Every row gives one point. Each copy is the shape, with its points in the same order, stretched, turned, moved and blurred by noise. Say if it was mirrored as well.
In the rows, 128 means zero.

Shape (6 x 2)
[[161 102]
 [104 163]
 [ 97 124]
 [170 144]
 [120  85]
 [ 94 159]]
Copy 1 (6 x 2)
[[139  76]
 [133 161]
 [ 94 134]
 [176 103]
 [ 88  90]
 [122 170]]
Copy 1 is: only turned
Copy 2 (6 x 2)
[[169  87]
 [126 180]
 [106 134]
 [189 128]
 [112  91]
 [114 170]]
Copy 2 is: only turned

Shape (9 x 4)
[[151 156  99 192]
 [149 104 178 114]
 [114 123 128 132]
 [ 90 142 155 109]
 [122 114 112 155]
 [143  27 112 144]
 [146 160 181 110]
 [114 102 160 137]
 [130 105  89 121]]
Copy 1 (9 x 4)
[[167 181  93 183]
 [130 100 175 123]
 [109 152 128 129]
 [ 96 176 169 104]
 [110 142 112 154]
 [ 67  55  96 163]
 [158 141 181 106]
 [ 98 122 162 146]
 [ 97 142  87 133]]
Copy 1 is: only turned
Copy 2 (9 x 4)
[[122 183 110 192]
 [121 139 187  98]
 [110 152 124 114]
 [100 171 128  72]
 [108 138 114 144]
 [113  50 149 140]
 [132 198 170  94]
 [ 91 137 153 105]
 [135 120 101 119]]
Copy 2 is: only turned

Shape (13 x 8)
[[145 137 124 131 101 141  84 168]
 [114 108 103  82 121 125 121 120]
 [114 122 101 130 107 103 146 146]
 [158 126 145 117 108 135 135 132]
 [ 97 155 118 115 104 140 136 113]
 [160 109 122 130 116 104 123 111]
 [137 129 124 135 165 249 135 156]
 [104 137 101  72 177  96 111 138]
 [133 144 110 140 154 170 109 137]
 [224 141 152 137 105 114 134 113]
 [ 98 111 113 116 126 109  77 145]
 [ 98 138 106 144 169 169  42 153]
 [127 147 199 142 124 111 136 119]]
Copy 1 (13 x 8)
[[141 142 152 104 149 142  83 152]
 [120 118 102 112 105 106 133 125]
 [109 125 112 120 163  94 125 147]
 [140 126 147 116 156 128 131 114]
 [ 87 156 118 108 143 123 138 122]
 [146 127 127 135 153 105 118  98]
 [155 156 142 163 128 230 165 170]
 [134 153 114 130  73  72 149 160]
 [139 172 126 150 128 153 129 147]
 [192 145 153 123 188 118 130  73]
 [110 135 126 130 106 107  86 146]
 [121 185 129 159  90 164  74 177]
 [107 149 201 142 160 104 133 101]]
Copy 1 is: mirrored
Copy 2 (13 x 8)
[[115 135 119 131 121 170  76 128]
 [119 109  95  70 135 118 122 122]
 [108 130 103 127 133  94 133 142]
 [145 117 135 111 110 139 125 121]
 [101 141 113 101 120 119 149  84]
 [154 104 107 128 137 117 112 115]
 [104 138 156  99 165 243 187 130]
 [109 135 122  63 187  93 100 121]
 [110 145 126 118 170 176 134 103]
 [209 130 142 142 105 136 110 110]
 [ 87 104 102 109 152 127  75 115]
 [ 65 127 118 121 200 200  78  85]
 [122 105 191 135 114 101 126  80]]
Copy 2 is: only turned
Copy 3 (13 x 8)
[[135 132 112 113 104 148 100 150]
 [107 107 106 126 159 127 124  81]
 [137 108 115 163 144 125 146 118]
 [154 127 130  98 121 147 146 117]
 [127 145 125 151 140 157 129  78]
 [144 128 121 113 121  93 149 117]
 [119 192  87  98 165 228 169 159]
 [144 126  96 124 213 111  94  82]
 [135 177  98 127 150 162 135 134]
 [207 141 131  70  79 122 157 124]
 [102 127 112 129 153 111  93 129]
 [ 97 199  90 124 157 140  83 163]
 [169 153 195 110 133 133 137 119]]
Copy 3 is: mirrored
Copy 4 (13 x 8)
[[122 141 141 131  96  99  72 140]
 [127 112 100 100 114  93 136 123]
 [122 121 141 144 118  82 152 152]
 [152 134 155 102 108 104 124 132]
 [111 139 124 129  94 122 152 109]
 [160 135 146 121 144  71 136 120]
 [175 104 113 123  99 216  85 145]
 [ 88 143  80  98 159 103 134 148]
 [142 133 115 144 125 154  99 136]
 [208 174 180  95 131  79 111 133]
 [ 86 114 122 130 134  85 101 117]
 [ 95 126  96 157 135 154  37 114]
 [121 155 202  95 141 121 137  92]]
Copy 4 is: only turned

Shape (13 x 9)
[[146  91 112  79 165 122 127 101 118]
 [ 60 126 128 120 154 149 104 133 143]
 [104  95 115 122 162 132 152 108  76]
 [169 132 129  68 154  93 132 132  47]
 [ 87 140 150 158 132 120  87  91 150]
 [183  94 120  93 137 121  86 147  69]
 [174 134 112  98 143 166 147 122  85]
 [ 33 117 119 147  95 132 104 140 166]
 [181 104  78 122 150 101 142 130 103]
 [131  81 132 160 117 132 145  98 107]
 [159 124  85  74 101 110 108  99  81]
 [ 76 108 159 122 108 126 144 130 172]
 [ 63 148 136 147 141 120 129 137 151]]
Copy 1 (13 x 9)
[[118  69 144  75 148 130 139 133 134]
 [102 142 176 135 164 106 123 107 154]
 [ 88 108 141  95 123 105 160 110  93]
 [149 100 138  38 114  98 122 166  80]
 [ 96 109 149 187 128  99  91 135 150]
 [179  83 140  64 131 127  84 124  70]
 [141 133 127  59 118 170 139 127 100]
 [123 144 162 172 137  75 109  61 176]
 [170  83 101  91 137 117 156 142  98]
 [120  83 138 145  78 119 143  98 108]
 [148  96  94  61 111 119  98 117 136]
 [131 123 188 147 105  98 146  99 187]
 [115 159 167 165 132  86 146 120 154]]
Copy 1 is: mirrored
Copy 2 (13 x 9)
[[126 112 122 132 185 100 145  95 103]
 [ 52 144 131 117 156 128 114 158 121]
 [ 92 114 127 154 170 142 173 129  76]
 [181 157 133 132 163  87 181 121  52]
 [ 69 152 136 174 126 126  78 119 143]
 [177  98 122 138 158 104 119 132  51]
 [160 127  94 116 148 157 152 117  83]
 [ 24 105 144 130  92 107 103 172 147]
 [169  96  83 158 161  98 162 135 100]
 [114  78 129 184 131 151 139 110 118]
 [152 114 100 116 126  69 142  92  63]
 [ 69 110 166 126 113 126 133 148 174]
 [ 58 155 141 145 119 132 120 171 148]]
Copy 2 is: only turned
Copy 3 (13 x 9)
[[161  99  93  64 166  85 124 115 150]
 [ 69 132 130 115 183 113 109 126 156]
 [135  86 121 100 193  78 133 102 103]
 [196 134 132  62 148  60 118 134  80]
 [ 99 119 143 147 149 123  80  86 179]
 [194  94 141  58 135 119 106 154  97]
 [176 130 114  70 161 131 160 100 102]
 [ 35 111 120 158 135 114 109 132 156]
 [196  99  75 113 159 100 127 139 107]
 [148  54 124 132 151 115 140  90 137]
 [164 117  87  62  99  97 100 104  89]
 [ 82 111 123 138 133  89 153 125 186]
 [ 81 143 133 165 170  99 118 122 157]]
Copy 3 is: only turned
Copy 4 (13 x 9)
[[120  94 115  96 126 108 162  77 111]
 [ 54 117 100 145 119 145 113 130 151]
 [ 99 122 116 158 136 113 181  97 104]
 [119 127 177  85 132  88 177  97  65]
 [ 93 130 133 163  94 130  92 106 171]
 [139 105 144  98 121 109 131 101  44]
 [142 146 127  93 137 151 185 103  84]
 [ 52 107  82 172  62 135  94 169 171]
 [169 116 110  97 134  77 159 113  90]
 [147 111 117 181  98 129 157 107 120]
 [133 137 119  80  66 100 152  83  68]
 [ 85  74 127 144  81 138 137 154 176]
 [ 69 130 113 147 113 122 116 155 173]]
Copy 4 is: only turned

Shape (17 x 12)
[[102 109 125 140 147 150 117 157 132 141 117 131]
 [ 82 142 169 142 148 139  76 128 109 132 139 144]
 [118 123 143 117 127 101 121 137 155 154 146 134]
 [184 127 116 117 105 103 129 131 134 118 110 121]
 [158 124 117  57 112 162  87  91  67 113 145  76]
 [103 113 134 145 180 121 137 175  92 141 166 115]
 [173 150  64 104 145 148 155 138 112 163 174  97]
 [145  98 133 121 121  97 102 143 137 144 146 146]
 [ 69 125 155  82 142 156 134 130 143 155 132 179]
 [135 114 125  94  89 150 107 153 131 161 145 131]
 [106 126 138 109  90  96 129 106 106 125 125  86]
 [121 105 131 103 137 130 101 103 121 143 126  68]
 [118 123 160  68 111 136  29 114 139 135  86 115]
 [115 148 130 118 117 127 152 120  92 168  89 150]
 [ 93 133 123 106 143  95 154 176 156 143 112  65]
 [128 104 108 134 138 102  92 149 160 108 180 104]
 [115 130  89  99 128  96 115 121 116 137 118 113]]
Copy 1 (17 x 12)
[[102  90 132 147 146 137 107 121 115 128 137 156]
 [ 99 100 170 118 173  82 100 110  91 134 115 149]
 [104 117 155 121 151 118 150 111 154 154 138 164]
 [165 160 116 125 111 131 126 124 156 140 128 127]
 [141 140  88  54 120  77 127 133  83 127 160  78]
 [120  68 150 149 151 109 165 138 109  98 144 151]
 [141 160 113 139 122 137 191 155  99 128 187 125]
 [127 121 131 118 143  97 130 123 165 156 142 172]
 [ 60  99 162  78 155 149 129 127 100 148 112 186]
 [109 116 136 100 113 119 116 126 123 170 171 157]
 [115 114 121 107 107  95 149  81 125 144 123 102]
 [119 100 103 106 159 108 133  91 124 132 155 105]
 [102 116 129  69 176  98  62 116 132 190 127 103]
 [137 124 126 128 118 152 143 112  71 162  93 148]
 [ 90  78 147 149 139 160 172 115 155 140 138  90]
 [ 90 125 134 139 149  78 136 127 188 119 171 140]
 [102 128  99 128 132 113 156 134 129 161 120 115]]
Copy 1 is: only turned
Copy 2 (17 x 12)
[[100 102 139 125 157 136 115 146 106 153 135 137]
 [ 65  98 155 139 150 136 114 134 132  97 171 136]
 [124  98 142 135 128 115 113 149 159 135 136 153]
 [172 138 126 150 125 133 144 143 111 126 107 131]
 [188  90 112  97  96 202 124  91  98  85 157 114]
 [111  80 146 117 149 127 145 172  92 148 184 153]
 [172 124 104  93 109 176 154 133 115 166 161 172]
 [136  98 129 158 118 110 106 142 124 130 142 156]
 [ 75  59 151 122 157 156 113 122 175 123 117 177]
 [139 101 148 124 100 160  88 127 117 130 126 174]
 [146  97 143 103  92 134 142 137 134 113 116  99]
 [162  89 124 106 121 150 115 120 135 137 151  86]
 [125 100 124 151 133 177  63 128 149  88 137  95]
 [ 97 108 157 153 118 178 177 126 137 138 105 132]
 [148 100 136  83 145 139 130 209 146 167 120 106]
 [145 108  97 105 133  84  86 163 116 133 164 148]
 [126 100  88 124 111 151 137 154 135 138 128 113]]
Copy 2 is: mirrored
Copy 3 (17 x 12)
[[121 125 108 143 128 149 104 143 120 137 121 155]
 [ 96 138 132 110 135 160  82  87 149 162 124 174]
 [125 123 131 103 152 106  97 146 152 154 124 134]
 [165 144 155  97 122 104 135 151 109 125 118 111]
 [148 163 116  61 121 180 136 106  91 155 183  66]
 [106 147 129 158 169 156  98 145 147 109 166 164]
 [175 174  91 146 144 121 178 159 146 135 179  95]
 [158 130 135  89 148 115  81 151 137 138 130 147]
 [ 82 105  78  85 166 144 121 111 152 152  96 148]
 [144 134  98  70 114 136 125 164 130 161 142 128]
 [ 94 136 147  87 137  96 107 122  92 147 160 103]
 [131 127 132 117 139 149  97 132 101 175 158  88]
 [127 145 127  57 109 173  72 122 109 211  90 100]
 [ 97 150 128 106 161 110 158 128 100 154 115 160]
 [ 78 142 131 159 141 110 107 183 126 141 125  87]
 [160 130 118 130 122 116  59 136 153 121 154 114]
 [127 165 109 119 155  98 103 129 105 146 131 109]]
Copy 3 is: only turned
Copy 4 (17 x 12)
[[132 112 106 157 138 180 110 128 110 124 129 132]
 [115 149 161 133 129 180 100  92 106 114 162 154]
 [133 134 127 160 131 121 110 137 137 142 138 144]
 [169 122 129 100 153 109 131 164 123 141 110 109]
 [131 107  96   7 152 139 106 117 130 147 180 152]
 [137 131 103 158 147 171 110 162  64 141 182 156]
 [188 132  50 109 143 134 133 141 110 201 157 146]
 [159 122 127 136 135 110  89 155 119 123 132 151]
 [105 111 118 159  83 185 129 119 163 128 136 183]
 [163 101 106 125 121 151  79 142 162 149 147 138]
 [ 95 111 134  98 120 116 112 132 123 159 159 103]
 [ 98 104 104  98 169 131 112 104 124 145 155 137]
 [ 93 134 148  73 167 157  72  95 180 115 112 153]
 [126  93 152 119  99 175 133 128 113 188 115 148]
 [ 85 138  85 166 165 153 126 169 139 176 137  99]
 [149 166  78 146 153 100  89 142 109 103 153 118]
 [110 137  93 100 121 126 103 136 111 167 116 137]]
Copy 4 is: only turned

Shape (16 x 12)
[[151  82 152  64 147  62 160 108 154 133 131 145]
 [130 155 142 144  45  95 135 139 130 110 127 127]
 [139 158 156 150 159 138 104 120 143 112 129 104]
 [156 133 141 129 129 141 127 106 135 131 117 136]
 [154 139 146 121  93 102  97 140 150 152 106 133]
 [148  97 155 119 111 159  96 137 143 119 107  68]
 [153 157 130 111 153 158 101 140 140 107 114 145]
 [101 134 155 138 151 156 129 115  47 113 107 124]
 [138  73 106 143 130 143  87 120 131 120 133 129]
 [ 82 140 143 133 152 146 119 122 144 146 125 135]
 [143 143 115 138 124 131 107 137  86 184 117 118]
 [146 148 123  81 136  98 118 131  80 131 106 106]
 [153 149 138 109 124 153  88 101 159 117 128 106]
 [149 147 131 140 127 166 101 140 136 130 163 140]
 [116 131   7 122 155 157 154 140 161 124 129 125]
 [101  96 121 100 126 145  99 119 161 120 124 140]]
Copy 1 (16 x 12)
[[ 82  81 161  84 144  60 149 129 130 104 129 176]
 [ 98 155 126 135  93 152 146 148 128  79 120 111]
 [147 157 130 150 148 137 132 102 142 151  90 119]
 [123 132 120 114 122 132 135 119 130 144 102 147]
 [ 95 157 102 108 126 122 128 151 130  99  93 150]
 [105 115 114 121 164 152 124 135 161 146  71  88]
 [156 151 141 109 130 137 113 107 181 151  88 134]
 [185 118 173 123 103 136 126 142  93 161  79 109]
 [124  83 103 132 152 152  81 139 141 155 120 134]
 [133 160 155 162 121 118 116 138 145 176  97 157]
 [148 152 107  89 133 138 111 174 101 150 109 130]
 [154 146 137  76 132  89 125 154 122 109 100 115]
 [113 161 123 122 142 134  98  90 159 153  91 102]
 [132 163 144 116 145 174 105 118 151 151 121 127]
 [189 139  83 148 119 105 102 144 210 183 187 133]
 [105 111 137 136 128 112  83 136 174 155 109 134]]
Copy 1 is: mirrored
Copy 2 (16 x 12)
[[115 114 165  79 149  89 114 115 193 120 159 170]
 [117 150 137 149  62 102  90 102 138 125  68 110]
 [151 118 129 139 167 125 152 100 129 164  83 102]
 [131 154 134 129 146 137 138  84 143 136 109 133]
 [147 173 151 124 132 109  86 108 147 154  92 129]
 [116 129 185 105 154 147 109  94 112 157 106  84]
 [157 147 142 119 154 162 149 114 142 136  64 129]
 [131 134 125 121 123 139 176 116  58 143 107 159]
 [120 118 120 119 169 180  87  97 127 127 125 125]
 [132 118 124 124 127 140 144 122 137 202 102 142]
 [145 191 115 128 140 129 126 138 108 155 137 123]
 [143 164 138  75 130 105 143 146 116 122 117 128]
 [157 136 139 108 146 146 130  77 153 156  93  87]
 [170 136 129 158 135 169 135 105 142 139 102 103]
 [ 56 143  77  95 133 213 131 161 197 127  98  89]
 [124 107 143  91 128 171 100 106 155 165 104 138]]
Copy 2 is: mirrored
Copy 3 (16 x 12)
[[122 108 126  90 175  51 158 155 174 184 140 135]
 [113 169 145 146 114 108 117  89 107  96 106 142]
 [171 100 140 160 132 136  79 106 129 143  98 102]
 [163 113 122 122 126 134 116 132 128 137 109 140]
 [136 144 141 118 115  85  96 138 106 138  79 136]
 [174  91 153  90 136 124 115 131 133  83  85  87]
 [180 101 170 135 110 143  80 166 121 145 117 130]
 [137  97 143 123 180 198 120 126  86 116 147 117]
 [141  74 118 137 117 110 119 162 119  78 110 113]
 [120 116 125 137 145 163  64 145 158 136 104 129]
 [139 129  96 109 138 145  84 159  76 121 115 104]
 [127 111 147  83 148 117 120 142  82 161 159  88]
 [174  91 144 106  97 121  74 119 135 132 106 118]
 [178 127 129 141 122 133  57 155 123  96 125 135]
 [119 112  99 148  42 176 102 207 181 116 160  81]
 [114  87 145 108 121 123  90 170 161 112 110 139]]
Copy 3 is: mirrored

Shape (16 x 12)
[[132 138 101  87  95  79 105 150 113 118 105  90]
 [151 109 160 103 118 155 126 176 125 181 123 149]
 [ 97 152  95 127  94 113 109 142  97 135 145 104]
 [122 120 120  94 141 111 175 121 101  65 116 126]
 [156 107 163 183 166 170  93 133 141 170 119 187]
 [145  48 117 139 141 167 156 108 129 127 143 129]
 [ 90 146  80  91  81 125 105 150 164  98 129 140]
 [164 139 178 136 159 196 122 131 157 166 120 113]
 [194 101 118 139 126 178  95  86 148 137 172 162]
 [140  86 126 127 155 154 167  62 155 158 185 169]
 [164 125 138 151 104 145 172  98 132 136 150 162]
 [ 90 133 104 133  62 121 114 143 139  91 160  97]
 [163 117 161 117 137 201 135 149  89 141 128 160]
 [170  88 147 155 118 134 132 123 174 121 182 156]
 [103 151  84  95 120  90 122 172 117  86 183 102]
 [198 109 115 169 159 197 158 142 152 176 128 162]]
Copy 1 (16 x 12)
[[169 143 113 125 126 141 128 109 107 109  90 135]
 [101 163 155 114 126 160  99 152 171 118 135 154]
 [139 125 121 108 138  96 163 122 143 114 117 128]
 [171  98 111 123  81 149 139 133 136 176 121 119]
 [ 31 115 154 125 133 142  90 138 146 153 165 156]
 [ 92 119  86  77 118 130 123 182 174 194 112 140]
 [122 136 132 143 102 128 200 146 104 105 109 167]
 [ 69 101 154 119 131 178  81 156 188 114 102 111]
 [ 27 144 133 109 123 143 151 122 179 186  96 147]
 [ 53 123  86 126  74 114 135 153 223 168 110 160]
 [ 77 142 129 106  74 122 134 136 159 159 125 111]
 [136 127 127 126 122  71 190 171 115 136  94 128]
 [ 91 125 178  77 130 178 122 132 186 175 146 134]
 [ 54 159 122 158 103 101 136 173 158 178 115 133]
 [169 135 107 165 143 104 194 140 160 141 112 133]
 [ 41 140 112  87 128 188 109 152 182 146 154 105]]
Copy 1 is: mirrored
Copy 2 (16 x 12)
[[166  87 119 107  61 114 103  78 143 136 143 163]
 [ 79 116 145 115 121 189 108 145 179 165 144 133]
 [137  86 100 110 118 128  86  78  88 119 163 142]
 [194 148 109  96  93 120 115 164 106 104 140 117]
 [ 65 149 161 175 181 173 128 173 139 144  90 158]
 [123 173 191 126 139 144 113 156 124 101 153  93]
 [130 140  92  80 117  99  87  68 125 150 134 145]
 [102 148 159 167 146 175 175 148 142 195 132 126]
 [128 184 210 166 207 139 104 145 129 172 152 162]
 [131 146 208 102 208 127  93 193  97 152 135  98]
 [129 121 149 120 195 131 124 170 132 125 158 117]
 [116 122  98 102 104  84 100  70  95 120 188 125]
 [112 167 141 138 161 212 114 167 146 147 160 139]
 [ 96 152 170 151 160 101 105 176 137 148 158 120]
 [168 109  81 126  86 109  55 106  95 145 164 121]
 [117 145 163 182 201 183 133 156 181 141 116  95]]
Copy 2 is: only turned
Copy 3 (16 x 12)
[[ 76 125  97  85 129 145 128 144 103  85  94 138]
 [165 100 141 136 151 153 103 119 107 117 141 172]
 [ 91 106  77 112  86 131 114 149 116 133 130 149]
 [ 98 147 124 151 162 144 175 158  96 125 131 109]
 [211 144 119 156 130 117  67  96 147 157 124 118]
 [174  88 139 139 177 116 104 140  80 158 151  85]
 [106 122  92  81 104 201 127 100 105 105 146 106]
 [190  82 131 135 155 130 119 103 149 160 108 145]
 [201  73 106 155 129  84  96  62  94 154 142  79]
 [140  70 157 178 162  95 110  78  94 180 173  81]
 [160 117 147 139 142 106 139  88  89 163 157 128]
 [111 106  93  95  82 179 126 135  74 136 123 115]
 [207  99 106 181 156 130 125 129 112 150 151 168]
 [178 101 158 152 118 120 112  80  77 141 142  72]
 [ 78  96  92 141  69 149 154 154 114 100 136 115]
 [225 104 144 117 160  95 102 108 149 158 169 118]]
Copy 3 is: mirrored
